Each row is a point. Two turns around zero, p and q, are shown by what they do to some points. Write where each new point lands after one turn and then the other. Backwards means that the second turn is done in reverse. Each puzzle has new turns, and all numbers are rounded.

Turn p:
[27 52] -> [-38  44]
[ -8 -37] -> [ 31 -21]
[ -9 -41] -> [ 35 -24]
[-10  27] -> [-29   1]
Turn q:
[ 52 -20] -> [ 37 -41]
[ 1 32] -> [15 28]
[-48 -15] -> [-50   9]
[34  6] -> [ 33 -10]
[-38  -2] -> [-35  16]
Where do these land?
p, then q: [-19  54] -> [-50  28]
q, then p: [ 29 -16] -> [32  7]
p, then q: [-1 14] -> [-10  10]
p, then q: [ -9 -52] -> [ 27 -45]

Turn p:
[-14  23  -2] -> [-18  10 -18]
[ 4  8 23] -> [-9 18 14]
[ 63  -1 -41] -> [ 72  12 -19]
[-53 -31  20] -> [-45 -41  23]
Turn q:
[31  7  9] -> [ 22  -6 -24]
[-54  14   0] -> [-25  37  33]
[  0  26 -36] -> [-33  12 -27]
[-6 47 51] -> [41 56 -1]
[ 13 -29 -11] -> [ -3 -33   2]
[ 16 -65 -12] -> [ -2 -66  18]
Where do these land?
p, then q: [ 14 -31  26] -> [41  2 11]
p, then q: [61 -6 22] -> [ 49  17 -39]
p, then q: [-27 -58   6] -> [ 26 -34  48]
q, then p: [-2 53  2] -> [ -3  24 -47]
q, then p: [-27  29 -27] -> [-38   3 -29]
p, then q: [-20  13 -29] -> [-34 -16   0]

Turn p:
[28  4 31 40] -> [17 27 45 17]
[-36   9 -15 -34] -> [-29 -32 -27 -12]
[-51 -41 -23  25] -> [ 37 -56 -18  24]
[49 21 -3 28] -> [ 4 54 12 23]
[-10 -13  -8 -70] -> [-19 -16 -36 -57]
[ 42  20  17 -30] -> [-22  42   8 -32]
[-22  -1   1  43] -> [ 14 -19  17  39]
Turn q:
[-58  -3   5 -26] -> [-52 -15 -24  24]
[  2 -16 -22 -65] -> [-49 -22  12 -44]
[ 50  38  15 -11] -> [ 17  49   3 -40]
[ 2  0 -3 43] -> [37 -4 -4 22]
[-32 -23  35  45] -> [ 9  2  9 68]
[ 36   3 -30  13] -> [ 37 -10   5 -30]
Where do these land?
p, then q backwards: [-47 -28 -19 -19] -> [-22  -2 -56   6]
q, then p backwards: [  1  48 -10 -36] -> [ 22   5 -19 -53]
q, then p: [ 15  29  21 -45] -> [-54 -20 -11  -5]
q, then p: [-20  23  -2  28] -> [ 11  21 -20  28]
p, then q: [  3 -46 -26  45] -> [ 58   6  28 -25]
p, then q: [ 48 -26  36  27] -> [  7  66   8 -22]

Turn p:
[ 15   1  21  45  15  43 -10 -13] -> [ 28   8  39  18  23  16 -31  25]
[ 35 -15  16   0  20 -34  21  32] -> [-25 -22  11   5  -3  -5  44  38]
[-40 -18  44  23  26  42  -9 -31] -> [  4   2  49  -4  56  16 -38 -25]
[ -9  41 -15 -42   3 -38 -36  28] -> [-40  45 -35  -2 -22 -42  14  -5]
[ 46   5  18   5  -6  -5  61 -26] -> [ 44 -37  23  29  -7   1  48   2]
[-21  -9 -30 -38 -29  33 -14  12] -> [ 13  19 -55 -30  11  15 -12 -15]
[-25  14 -61 -26  18 -29 -20  17] -> [-51  22 -49  12 -32   6  -6 -18]
[-41  26 -16   6  -8 -24 -11  38] -> [-35  36   0 -29 -37   3  -2 -10]
[ 39 -45  24  25 -39  13  18 -57] -> [ 62 -72  17   1  14 -10 -17   8]
Turn q:
[  5   7  16   4  13  73 -45  27] -> [  6   4  18 -37  38  -4 -72  15]
[ 38  35 -46  59  35  -5  10  20] -> [ 18  -2 -19  22  67 -60  19 -20]
[ -7 -14 -10 -47  26  33   3  12] -> [-40 -24   3  -8  13  29 -32 -15]
[ -3 -26  16  20  19 -12  18  -9] -> [  7 -25  23  25 -13 -12   9   7]
[-17  12  34  36  27  -9  -6  -4] -> [ 11  18  43  25  -1 -27  -4  10]
[  8 -38   2 -24 -17 -10 -28 -62] -> [ 26 -20  27 -36 -26  48  31  -9]
[-53  14  12 -14 -55  19 -29 -19] -> [ 26  51  -6 -14 -38  44 -31  -1]
[ 15  25   6 -63 -23   4  25 -17] -> [-39  13 -23 -10   5  55  22  23]
[  8  -3 -12 -15 -10  -7  40 -12] -> [-10 -15 -24  20  -1  21  23   6]
[  7  22  -5  22  44 -22 -13 -11] -> [  0  12  33  11  28 -26  23 -21]
[  0 -33 -13  22 -59 -64  24  76] -> [ -7 -11 -74   2 -72 -69  14   5]
Where do these land?
q, then p: [ 22   0 -64  20  21 -19 -60 -33] -> [ 17 -43  -4  67  31 -26  35 -31]
p, then q: [  7 -30  41 -17 -14  28   6  41] -> [-68 -22   2   7  20   3  -9  -1]
q, then p: [-28 -19  24 -32 -48   4  25  -9] -> [ 40  24 -25 -42 -11  23 -19  14]
p, then q: [-11   5  38 -33  12  36  15 -11] -> [-19 -11  35  25  40   5  23   4]
q, then p: [ 17   2   6   9  25 -49 -13 -10] -> [  1 -24  29  -5  -6  -8  40 -25]
q, then p: [-22  -3  -2  -7  26   5  24  23] -> [-15  -4  19 -11  -7   2 -39  -8]
q, then p backwards: [ 26   0  -3 -21 -28  15  49   1] -> [ 31 -35 -36 -16  14   6   4  24]
q, then p backwards: [-29 -45  25  -6 -27  31  58   6] -> [ 39 -24 -64  45   7  -8  -4 -13]
q, then p: [ 16  44 -14  67  25 -17 -50 -16] -> [-12  -7  33  65  -8 -47  52   5]
p, then q: [  1  47 -50  20   8 -35 -55   6] -> [ 39  71 -34 -15 -27 -20  -2 -20]

Turn p:
[-26  35  16 -45   0  66  18  49 -31] -> [ 70  25  51 -25 -28  22 -27  20 -32]
[ 35  -9 -38  29  -2 -33  25 -28  44] -> [-36  -1 -15  42   3  -1  40 -19  53]
[-24  44  43 -56 -52  43 -14 -36 -35] -> [ 22  34 -18 -19 -80 -14 -53   6 -55]
[ 34 -26 -19  50  37  24 -37  32  -7] -> [ 28 -42  -4  37  69  19  -9  -1   2]
[-22  39  26 -29 -11 -11  28 -22 -59] -> [ 17  29 -21 -56 -43 -13 -29  28  12]
[ 18 -50 -66  -7  23 -12 -21  -1  15] -> [ -8 -40 -13   6  25  41  38 -53  12]
[-31  -2  27 -22 -55  -1  17  12 -30] -> [-13  -9  28 -36 -49 -13 -37  14 -10]
[ 40  -2   7  13   7 -33  -9  17  27] -> [-39  14   1  23  37  16  -3   2  15]
[ 11 -45 -15 -14  47 -18 -23   0  31] -> [-16  -3  -5  -5  52  13  33 -47 -10]
[-26  26 -11  36  13  -3 -31  23  15] -> [  3 -18  -2  17  21   7  28  47 -24]
[-10  -9  31  45  -8 -23  47 -45  30] -> [-30  11  -2  16  -6 -77  19   5  37]
Turn q:
[-24 -26 -30 -13 -44   4 -20  -9  14] -> [-24  19 -31  -9 -22 -31 -14   3  36]
[-58 -23  25  18   9   0  55 -12  42] -> [-39 -12  15  26  36 -14 -55  51 -10]
[ 24  60   2   5 -29  29 -11  15 -34] -> [ 13  -1 -20  25 -43  55  32 -17  -2]
[-11 -14 -15  37  29 -30 -26  -5 -34] -> [ 31   5  16 -58 -13   6 -21  10 -14]
[ 41 -39   3   3  39   1  43 -47 -49] -> [ 31 -35  12  -9  -7 -51  20  12 -75]
[ 44 -40 -24 -22 -34  -2 -23  -2   4] -> [ 17   3 -25  -3 -16 -52  13 -41  25]
[ 21 -14 -45 -52  25 -27  19  50 -14] -> [  8  63  50   6   0 -35  31 -32  -8]
[-31  29  16  38  30  27 -29  46  29] -> [ 25  22   0   5  39  64 -17  30  30]
[-34  32  -9 -40  46  31  30 -50   8] -> [-56   9 -13  -3  32   6  42  43 -48]
[-35 -40  19  46 -27 -22 -29 -28 -14] -> [  6 -38  -8 -43 -27 -12 -52  27  25]
[ 41  49   7  28 -48   7  11  -8  27] -> [ -7 -23 -42  40 -10  37 -18 -49  -8]
[ 23  25  51 -49   5 -16 -21  49  24] -> [ -4 -13  44  24  33  24  40 -38  49]
Where do these land?
q, then p: [ 23 -10 -19 -30  51 -41   3 -30 -35] -> [ -4  38 -11 -68 -18  -8 -32 -12  23]
p, then q backwards: [-35  28 -34 -15 -30  25 -21 -52 -30] -> [ 25   4 -19  32 -39  30  -9 -35 -57]
p, then q: [ 30 -44  52 -18  14 -32 -66  26  62] -> [ -6  -7  27 -65  -3  40  17  88 -37]
p, then q: [ 26  26 -28  46  22  18  16  33 -13] -> [ 52   7  -8  30  49   7 -15 -14   2]
q, then p backwards: [-17  26  -8 -26  39  12  -6  24 -30] -> [-21  34 -14 -22  21  -8  14  31  31]
q, then p: [-17  -1  50   7 -18  32  16 -29  10] -> [  0 -55  34  -1  30  -3  14  -9   0]
p, then q: [ 11  58 -13 -13 -32 -40 -11  34  25] -> [  2  27  -5  47 -16  45  -6  46  29]
q, then p: [-38 -21  50  52 -10  -9  33  22 -15] -> [-21 -32  21  23  47   0 -47   4 -46]
q, then p: [ 39 -37 -32   9 -41  36  11  19 -33] -> [-47 -16 -22  40 -20  22 -16  20  50]
p, then q: [-23 -23 -17 -13   6   1  26 -47  59] -> [-52 -27   7  11 -19 -10 -38  -4 -49]

Turn p:
[-41 -18  23 -27 -28 -18  -1 -21  38 -48 -23  44] -> [ -6 -57 -22  21  29  37   9 -18 -22 -32   6  51]
[ -9 -28  44 -26 -18  -7 -14 -71  28   8 -46  12] -> [-44 -39  31  45   2 -13  -2 -31 -10 -19  15  62]
[-18   3 -29   7 -35 -16 -30 -27  11 -42   6 -24] -> [-12 -21  -7 -17 -29  27   0  14 -50  15 -22  29]
[-52 -17  26 -27   7 -42 -46 -18   0 -28 -31 -11] -> [-51 -51  11 -15  11  22 -19 -11 -48 -28  28   7]
[ 63  22 -24  54  28  20   0  41  -4   6  -3 -12] -> [ 11  59 -35  -9 -19 -41 -11  -3  14   5 -44 -43]
[ 54  -2   3  31  -8  -1  14  37 -39   2  38  -2] -> [ 36  45 -29 -15 -17 -42  18  32   5   0  14 -21]
[ 52  -4 -52  18  40  22   7  27 -11  64  47  29] -> [ 33  78  -9  44 -12  -2  -2   4  32  43  10 -59]
[ 16 -31 -38  47  -1  17  42  57 -10  50  17 -38] -> [ 26  70  13 -10 -40  10  -8  45  53 -24 -17 -34]
[-24  27  17 -57 -27   7 -21  -4  26 -10 -35   6] -> [-21 -26   6 -16  50  16 -26 -22  -5  13   1  51]
[ -2   8  -9 -12 -36 -25   6   6 -26   4  20 -43] -> [ -5   1  10 -38 -16   0   1  52  -2  18  15  13]
[ 20   2 -19  -5  46  27  46 -22 -17  -4 -10   9] -> [ 31 -24  16  37   3 -29  -9   1  24  12 -26 -35]
[ 30 -14   9  -3  39  19  16  19  22   3  39 -23] -> [ 32   6 -16  -6 -38 -11 -22 -23  37   7  18 -22]
[-42  32  25 -18  -4 -51   4 -22  17  -1 -28  31] -> [-56 -48 -10   6  43  19  29  -5   4  -2   8  12]
[-31  42  11  52 -24  15 -18   8 -13  -8  47 -31] -> [  8  19   9 -70 -26  12  55 -10 -17  14 -15  -6]
[-15 -21  14 -34  20  33  -5  -9 -21   5 -37  54] -> [ 17 -10  31  43  59  -6 -14 -26 -14 -21  12  -3]
Turn q:
[  8   3 -20 -56 -34 -19 -41 -21 -11   6  28   9] -> [  2 -36 -16 -37 -26   2  32  40 -40  -4 -18   6]
[  0 -62  30 -55   5  39   1 -30  52 -55 -20  33] -> [-53   5  27  32 -41  -5  32  -3 -16 -76  32  56]
[-58 -33 -12  20   2 -13 -10  -1 -40  -5 -31  -9] -> [-16  15 -13  38 -13   6 -39  16   4 -14 -53 -29]
[-12  -7 -15  32 -72 -24  25  15  39  41  -1   9] -> [-11 -34  37  36  44  -3  25  31  14  56 -22   6]
[ 56  45 -10  17  32   4 -17  14  15 -34 -24   1] -> [ 49  16 -11 -19  22 -48   3 -46  -4 -17  17  18]
[-25   4 -32  12   9  12 -14 -40  -5  44  15  14] -> [ -3 -20 -41  20 -32  -6 -14  24   0  41  12  -7]
[-37   7 -22  37  32 -15  76  -2  27   6   5   5] -> [  0  -3 -15  63  40  47 -27 -29  10  29  23   7]
[ -5  -3  47 -16  16 -40 -31 -40   4  10  -4 -24] -> [-31  16 -32 -13  14 -10  24  28 -15 -29  20 -46]
[ 48  -2 -11 -49 -26 -29  -8  -6 -31  14 -22 -32] -> [-16 -43  -8 -53   3 -12  32 -22 -12 -15 -39 -26]
[ 23   1  19  15  -3  17   8  -3 -18 -35  25  14] -> [ 18  39  18  -8 -22  12  20 -19  -6   5   6   8]
[  9   1  20  31  67  18 -15  35  23 -38  27 -34] -> [ 41  37  29  -1   8  -5 -44 -21 -10 -33  59 -22]
[ 39  -1  -6 -46 -56  18 -26 -18 -35  20 -23 -32] -> [-11 -45   3 -51 -36 -24  44   1  23 -11 -41 -20]
[  2  -9  27  32  24  14  15  72 -19  13  15  30] -> [ -6  47  43 -23  16   9 -56 -10   8  32   3  19]
[-48  55 -15  25   6  20  37  26   0  12   9  14] -> [ 37   6 -18  17  23  37 -34  10  45  32   3  29]
Where do these land?
q, then p backwards: [ -9 -23  31 -11 -14   3 -43  38 -48  47 -42  32] -> [ 31  41 -16  15 -15 -14  -1  18  -4  17 -56 -72]
p, then q: [ 12  15  13  -4  44 -66  16  25  -5 -21  -2 -73] -> [ -2 -66  37   3   5  17 -15  55 -31 -47 -26 -18]
q, then p: [ -5  -5 -18  37   4   8  29   1  29   4   8 -15] -> [ -7  22   4   7 -42 -13  23 -24   7  -6   5  -9]
p, then q: [-26 -21  -7  -4 -24  20   3  -1 -18 -19 -43  23] -> [ -3  54  -1  -4 -10 -13 -18 -32  -3 -23  -7  10]
p, then q backwards: [-36 -19  44  10 -13  23 -24  22  14 -33  65 -37] -> [ 51  28  -1 -51  26  38   0   0 -22 -31  51 -12]
p, then q: [-50  50 -33 -17 -39 -27  16 -21  -4  31  70  -9] -> [-47 -36  36 -30  -5  36 -29   1  58  40  38  31]
p, then q: [-58   9 -26  34  27 -30 -14  -1  57   3  22   0] -> [  3 -36  11  39 -55  14   5   5  66 -12   1   2]
q, then p: [ 48 -29 -27   0  16 -12  -1 -35  36   4 -29 -25] -> [-10 -39  14  17 -53   3  27  40 -16 -18  17 -14]
q, then p backwards: [ 63  11 -40 -14 -19  34  24  14  -7  18  21  26] -> [-10  36  28 -22 -15  34 -10 -47  23 -21  37 -32]
p, then q: [ 12  33  26  38 -14  21 -35 -46 -38 -34  -2  23] -> [-41  18 -45  -6  13  37  11 -42  -6  19 -46 -22]
q, then p: [-28  14  14 -45  14  26 -19   8 -19  36  -5 -27] -> [ 16   1 -15 -17  -1  48 -52  -8 -15   1  11  28]
q, then p backwards: [ -8 -46  26  -4  25  -9  55  -3  -4 -18 -10  18] -> [-25 -15  -1  10   3  -8 -47  -8  39  39 -27  19]
q, then p backwards: [ 37  -3  -8  18  18 -13 -23  -6 -30 -49 -27  52] -> [ 48   4  11  45 -25  42 -47  -2   6 -15 -11   9]
p, then q: [ 48  13   4 -35 -26  21  16   5  36  32 -27  12] -> [  3  10 -33  20  31 -44 -12  23 -23  25  29  34]
